Rows are points. The last column is the point's height on a tilted bowl or saddle (a function of degree 2), plus a little noise. Along how many of its main directions does it bend up, bend down or stay straight?
(in the rows, 128 means zero)

Points:
[[116 187  99]
 [134  64  90]
 [131  81  95]
 [ 78 223  35]
 [112  52 102]
 [ 83 128  90]
 [126 154 109]
 [ 88 126  92]
 [ 83 105  99]
 [ 92 121  96]
 [130 100 101]]
Directions: 1 up, 1 down, 0 straight

Points (17 x 4):
[[122 156 105  87]
 [ 40 122 165  92]
 [135 177 122  80]
 [169  92 122 105]
 [120 113 132 116]
 [165 136 111  92]
 [195 122 121  88]
 [148 137  98  88]
 [194  63 193 103]
 [102  63 114 104]
 [ 99 135 244  87]
 [ 57  97  70  60]
 [181 130  85  70]
 [153  85  94  94]
 [106 171 127  85]
 [154 139  87  78]
 [184  81 106  91]]
Directions: 0 up, 3 down, 0 straight

Points:
[[149  68 125  86  92]
 [ 82 123 104  80  97]
 [127 180 129 137 119]
 [ 88 116 133 165 153]
 [136 101 123 168 145]
 [148 199 124 111  83]
 [ 96 122 184 227 111]
 [111  84 140 214 131]
 [199 121 179 128 139]
 [154 107 131  80 102]
 [ 86  39 115 138  89]
 [194  75  75 108 142]
 [141 113 143 164 137]
 [ 21 165  93 189 249]
 [156 162 136 112 110]
 [ 93 166 109 110 124]
 [ 73 165 116 181 181]
 [148 206 204 188  68]
 [176 115  85 155 168]
 [ 91 118 125 119 131]
 [ 76 139 149 158 157]]
Directions: 2 up, 2 down, 0 straight

Points:
[[196 108  33 187  90 112  64]
 [ 84 118  68 116 155 103  72]
 [123 160 161 158 191 189  96]
 [127 177 133 174  87  81  67]
 [ 55 151  99 145 103 172  94]
 [102  66 133 137 140 158  82]
 [181 174 153 157 170  77 167]
 [111 153  75 177 122 108  79]
 [ 86 150 104 135  68 165 112]
 [141  96 168 171 101 151  93]
 [180  87  97 127 174 164 117]
 [138 131 127  99 138 145 128]
 [117 108 195 138 201 188  84]
 [ 93 105 131 154 174 182  85]
 [149  80 131 136 164 175 110]
 [127 111 138  96 109 145 114]
 [ 66 121 136  81 149 196  71]
 [194  98 118 155 143  83 135]
 [135  48 146  85 199  69 165]
 [220 116 170  96 140 179 125]
 [119 104 131  63 119  98 130]
 [109 104 121 175 140 124  94]
 [130  67 131  94  72 108  81]
 [ 96 138 123  81  60 148 103]
 [101 129 152 144 139 150  98]
 [142 136 186 153 136  82 132]
 [162 128 127 135 136 174 125]
 [120 139 214 190  79 189  53]
 [168 150 125 154 142 180 125]
 [127 141 167 170 146  84 114]
 [160 108  60 101  91  99  87]
 [ 36  76 129 126 182 191  16]
 [166  53  81 154 116 127  84]
 [102 100  38 119 126 133  78]
 [ 94 235 150 191 143 136  31]
 [112 134 169  79 132  97 144]
 [111 101  64 105 122 141  95]
 [ 94 136 129 187 112 140  87]
 [148 111 195  97 162 133 151]
 [191 124 101 110  99  99 113]
 [113 106 103  85 118 208 107]
 [139 162  80 182 118 208 141]
 [198 109 129 129 164  98 166]
 [ 85 106 171 123 162 147  83]
 [142  68 147 122 128 155 100]
 [133 110 165 137 143 160 112]
 [ 95 141 167 168 147 168  83]
 [159 157  81 157 162 249 126]]
Directions: 1 up, 4 down, 1 straight

Points, 67 rows:
[[101 165  77 153 152 134 148  76 129]
 [122  67 132 104 127 151 157 177 145]
 [215  44 144 168  94 116 171 128 116]
 [120 177  95  67 103  26 177 165 134]
 [142 101 112 108  84 124 112 133 137]
 [163 135  72  72 134 136 115 176 177]
 [111  97  93 152  88 145  57 119  97]
 [128  73 156 119  36 115 151 120 132]
 [124 164 112  56 122 124 163 140 161]
 [130 158 139 112 125 138 191 143 137]
 [168 136 157 131 160 182 117 129 125]
 [113 114 171 143  87 172 114  92 105]
 [148 130  96 147  73  96  10 166 126]
 [163  99 157 136 101 115 106 119 125]
 [198 107 143 187  63  87 197 153  66]
 [118 116 148  84 119  88 102 171 149]
 [120  87 150 165  30 176 140 102 109]
 [140 113  97 149 139  94  81 148 127]
 [138 119  31 176 137 185  93 130 131]
 [159  91 114 176  63 114  93 142  99]
 [125 158  93 132  88  89  72 139 132]
 [161  80  71 102 136 126 116 120 144]
 [159  96 211 154  84  92 153 124  97]
 [168 192  96 139 101  84 164  60 140]
 [121 144 134 205 152  98  93 192  80]
 [141 104 151 115  76 142 112 118 133]
 [137 138  82  86 185 102 116  51  98]
 [171  96 134 170 105 172 129 121 113]
 [219 184  78 141  75 136 148 137 151]
 [140  82 100  95 165  99  82 149 144]
 [ 79 100 145 128 132 102 137 155 103]
 [180  96  57 158 144 138  67 139 128]
 [153 102 169   7 143 164 142 152 238]
 [209 172 186  70 185 189 113 118 158]
 [ 49 108 139  75  70 104  41 138 114]
 [150  89 174 145  86 150  76 124 102]
 [ 97  94 157 137  87 138  92  92  97]
 [150 152 137  94 158 112 195  95 131]
 [107 159 109 121 124 110  67 137 121]
 [103 155 144 105  98 180 130 135 136]
 [117 177 150 128 125  92 161 124 107]
 [118 134 138 197 138 144  88 111  86]
 [160 133 119 162 166 126 168 185 112]
 [105 105 116 183 199  96  72 128  98]
 [111 158 102  61 131 100  44  97 105]
 [112 129  77 170  94 111 165  98 121]
 [152 170 125 121 142 106 137 171 137]
 [127  44  87 145 198 155 140 157 123]
 [126 132 149 113  69  98  93  98 127]
 [119  91  92 124 123  72 187 179 117]
 [183  94 150 148  30  90  58  85 161]
 [ 89  98 219 195 103 135 119 175   7]
 [159 206 140 182 110  64 105 118 124]
 [104  93 125  57 130 108  46 132 134]
 [ 48 159 179 159  69  54  48 139  86]
 [172  38  99 200 128 146 160 170  65]
 [150 148  99 170 124  31 141 144 125]
 [109 104 190 149  56 117 159  89 105]
 [166 228 175 159  66 137  54 162 103]
 [102 139 181 138  63  90 109 166  94]
 [114  77 114 183 203 125 134  61  98]
 [121 189 198 105 163 101 108 153 100]
 [140 148 140 138 103 212  96 173 119]
 [ 83 174 157 148 149 174  79 125  82]
 [155 143 163 114 187 108 168 102 112]
 [ 68 161 157 200 171 109  94 155  69]
 [118  89 109 154 145 105 116  58 111]]
Directions: 3 up, 3 down, 2 straight

Points:
[[116 127 122 142 173 156 102 168 137]
 [ 99 102 189 133 148 124  99 138 162]
 [107 139  82 126 170 204 119 131 173]
 [122 133 126 139  77 106  70 172 142]
 [160 115 101 172 108 158 125 161 159]
 [108 108  78 148 118 122 142 166 145]
 [121 195  99  61  77 154 139 169 169]
 [ 81 113  76 140  55 105 152 113 166]
 [109  95 112 163 139  90 145 143 144]
 [124 176 121 151 108 124 111 118 140]
 [193 113 201 111  86 129 143 101 173]
 [137  77  98 137 101 123 181 132 160]
 [173 188 163 100  87  83 157 147 152]
 [157  98  68 110  91 118  65 143 143]
 [116  96 132 119 107 121 135 188 147]
 [ 96 119  81 137  89 148 102 165 150]
 [136 113 209 146 170 141 129  89 193]
 [163 148  85 194 110 172 116 205 173]
 [232  91 106  69 105 100 106  92 141]
 [153 168 123 113 116 115 156 150 131]
 [154  79 187 178 200 141 189 147 217]
 [146  75 178 110 123  76 166  90 159]
 [169  84 149  58 125 171 113 149 137]
 [126  72  58 149 123  86  65  67 186]
 [ 95 114 142 100 117 135 103  89 152]
 [140 135 187 109  37 127  68 136 187]
 [120 133 149 124  73 105 131 180 152]
 [ 91 101  93 147 145 171 117 149 158]
 [140 132 164 125 105 165  71  88 173]
 [143 147 125 157 174 123 202 145 155]
 [ 88 142  75 147 146 164 113  64 187]
 [182  81  49 141 123  70 132 100 162]
 [168 146 117 108  69  60  68  74 160]
 [115  89  81  77 130 224 151 172 175]
 [123  54 143 249 158 124  48  81 246]
 [105 100 195 119 122 136  95  87 180]
 [151  99 172 113 126  61 145 121 147]
 [150 110 143 185 160 129  95 138 148]
 [116 193 206  77 113  91 191 122 190]
 [126 127 151 155  78 132 213 145 186]
 [111 116 156 162 104  87 139 118 150]
 [ 95 140 172  97 124 157 180 126 180]
 [213 106 141 135 106  94 133 115 146]
 [195 119 144 155 137  85 128  91 144]
 [ 76 112 160 195 110 129 128 163 181]
 [ 79 176 166 168 107 174 118 113 202]
 [104 129 105 117  80 135 143 118 145]
 [129 153 146 123  90 118  93 169 142]
 [159  85  38  86 138 148 137 133 143]
 [125 180 136 106 119 101  91 111 141]
 [151 143 143 138 168 152 149 118 150]
 [150 121  91 114 111 102 136 145 125]
 [199 181 106  88 107 114 171 127 135]
 [ 90 150 150 148  81 124 178 136 168]
 [111 116 143 196 124 181 118  74 212]
 [113 130 132 112 157  81 144  91 132]
 [198 133 163  94 159 108 156 125 144]
 [ 97 145 113 171 121 120 164 136 148]
 [114 165  95 161 162  92 143 115 129]
 [163 139  57 180  94 129 125  11 204]
 [133 142 160  99 132 125  89 160 139]]
Directions: 6 up, 0 down, 2 straight

Points, 71 rows:
[[ 94 187 137 114  61  98  99 186 127]
 [122   7 131 126 156  75 134 138  80]
 [ 82  95 146 128 128 118 229  92 212]
 [ 78 113 123 108 122 128  86 167 163]
 [103 146 125 124 117 112 118 105 150]
 [120  91 153 109 157 231 156 186 123]
 [134 157 165 141  32  63 148  89  30]
 [150 125 130 139 130  35 141 159  70]
 [159 108 135 214 147 139 136 140  88]
 [119  98 209  89 154 144 158 142 135]
 [102 118 181 154 109 119 122  96 147]
 [167 158 167  17 159 127 103 127  86]
 [ 80 104  61 130  78  86 201 159  88]
 [ 73  69 145 153  91 104 154 154 133]
 [141 168 180 130  92 181 116  71 181]
 [ 66 125 135 156 146  78 135  96 187]
 [163 184 117  94 160 166 124  89 140]
 [201 141 121  96 123 173  92 154 197]
 [101 105 143  92  97 137 109  73 175]
 [116 141 129 137  36  92 147 103  69]
 [156 191 125  73 134 139  84 104 137]
 [115 164 128  90 170 100 147 114 160]
 [154 143 103 180 154 114 174 102 104]
 [203 151  88 141 159 154 149 147 108]
 [ 80 148 115 114  82 140 121 139 149]
 [ 98 127 149 151 212 117 159 138 157]
 [ 95 108 179 133 124 149  89 132 180]
 [ 94 128 156 157 128 133  96 131 159]
 [ 97  94 193 165 115 150 164  97 154]
 [ 65 143 104 159 162  79 114 158 154]
 [155  91 107  74 159  96 122 130 102]
 [ 80 102 172 144 113 165  97 183 160]
 [ 83 110 123 188 179 108  69 184  93]
 [120 138 105 123  85 159  61 161 174]
 [173 114  65 120 141 129 103 125  97]
 [ 51 134 158 172 143  98 222 127 196]
 [110 113 174 163 127 130 116  69 149]
 [122 133 166 145 104 174  98  74 190]
 [ 94 187  83 172 145 146 109  58 108]
 [ 48 115 159 124  75 159 120 154 183]
 [ 97 122 112 108  70 128 129 162 136]
 [125  50 141 103 157 220 142 155 156]
 [101 128 103 102  94 134  87  97 149]
 [117 123 146 152 139  78 175 230  61]
 [112 105 139 126 112 162 117 110 183]
 [123 167 168 135 196 115 158 183 105]
 [128 155 145 161  88 157 113 200 139]
 [139 166  89 145  83 129 118 185  85]
 [135 103 115  98 113 128  91 156 143]
 [109 114 109 109 132 121 134 130 153]
 [ 74 125  74 157 114 135 123  95 123]
 [155 131 169  68 105 123 109 150 151]
 [192 118 196  95 147  56 132 203  18]
 [105 122 118  76 144 135 154 122 169]
 [124  87 170 116  11 137 122 169 171]
 [ 96 112 157 118 136  83 126 190 124]
 [154 248 125 142 160 123 105 112 109]
 [114 142 102  91 177 102 109 165 129]
 [103 166  70 100 108 133 115 125 108]
 [133 121 121 137 131 153 100 101 167]
 [ 62 127 138  73 145 153  87 101 206]
 [ 39 100  64  95  57 115 116 170 110]
 [117 144 146 119  91 107 150 200 121]
 [123 121 145 137 111 133  92  70 155]
 [181 121 117 104 207 156 129 148 108]
 [ 85 144 137 103  78  49 123 151 127]
 [171  55 148  58  98 146 100 140 155]
 [154 116 178  93 174 127 174  68 141]
 [ 96 115 158 121  67 179 115 138 201]
 [110 140  96  98 135 111 129 131 143]
 [172 139 149 139 157  98 162 125 114]]
Directions: 1 up, 4 down, 3 straight

Points, 65 rows:
[[187 154 145 151 122  83  78 218 180]
 [ 81  77  76  60 125 213  73 105  52]
 [151 124 110  78 124 113  53 126  44]
 [159  63 118 108 171 187 144 227 198]
 [ 80 101 100 153 167 163  66  52 147]
 [124 127 107  56  38  99 117 183  96]
 [151  92 154  65 134  94 132  23 132]
 [ 93 108 134 229  64 140 145 147 192]
 [ 98 126 117  72 173  39 188  17 149]
 [115 119  81 146  95 165 160  95 158]
 [170 130 183 179  67 143 141 132 170]
 [116 131 117 150 195 121 123 124 162]
 [181 127 130 113 146 112 210 140 193]
 [179  92 138 103 124 179 144 133 150]
 [195 110 115 138 132  75 158 158 180]
 [179  59  62  91 124 136 105 199  95]
 [ 76  91 158 160 209  82 175  91 210]
 [ 85 109 118 109 113 163 115 101 119]
 [ 90 104 126 161 124 107 126 130 145]
 [ 45 146 129 158 174  98 184  88 168]
 [133 140 174  55  89 147  89 127  92]
 [191 161  88  89 170 140 135 167 162]
 [122 101 159 130  94 135 148 135 148]
 [ 69 154 187 116 151 122 124  82 148]
 [122  78 106 158 140  58 177 112 175]
 [ 93  63 119  97  70 172 112 111 105]
 [187 111 114  66 189  65  56 137  80]
 [157 100 115  84 123 194 160  79 155]
 [108 116 119 189 176 111 132  58 168]
 [209 154 182  81  88 112 112 110 146]
 [183 140  91  80 129 101 166 113 138]
 [140 127  90 119 230 111 139  94 183]
 [187 134 144 112 165  71 113 160 153]
 [116 112  97 130 111  81 123 191 139]
 [151 104  92 142  53 114 125 101 127]
 [115 146 119  66  83  48 176 150 118]
 [109 149 131 122 180 108 127 191 162]
 [176 113 158  46 144  49 126  40 127]
 [166 128 117 130 106 150 120 112 127]
 [154 113  82 217 101 158 181 177 230]
 [138 172 135 208 170 137 104  75 161]
 [204 122 134 210 119 152 106 143 180]
 [123 100  70 203  61 157 124 181 195]
 [191 124 111 107  79 182  90  70 115]
 [124 175 125 119 106 108 125 185 142]
 [114 207 179  86  92 174 146 163 190]
 [180 131 134  85 112 116 108 172 115]
 [ 75 114 158 202 146  96 118 129 173]
 [ 98 131 161 154 121 149 127  55 144]
 [102 141 161 152  25  74  86 156 153]
 [106 166 196 158 140  94  86 160 157]
 [233  79 164 103  99  76  80  93 128]
 [133  90  63 184 111 140 113 168 166]
 [ 82 179 148 175 152 109 116 117 147]
 [147 104 200 147 128 159  89  89 135]
 [ 97  95  63 175 101 187 133 142 179]
 [ 82  38  83  85  99 164 180 149 170]
 [111 129 108 102 132 187 144  85 147]
 [141 188  96 105 139 186 173  73 183]
 [132 102  55 111 101 148 114  93 108]
 [ 97 112 208 141  80 159 161  69 171]
 [ 98  55 133  86 155 193  89 139  89]
 [194 205  82  84 133  16 155  79 134]
 [163 159 196 137 189  84 114 149 180]
 [ 78 154  90  75 132 111  86 191  86]]
Directions: 6 up, 1 down, 1 straight
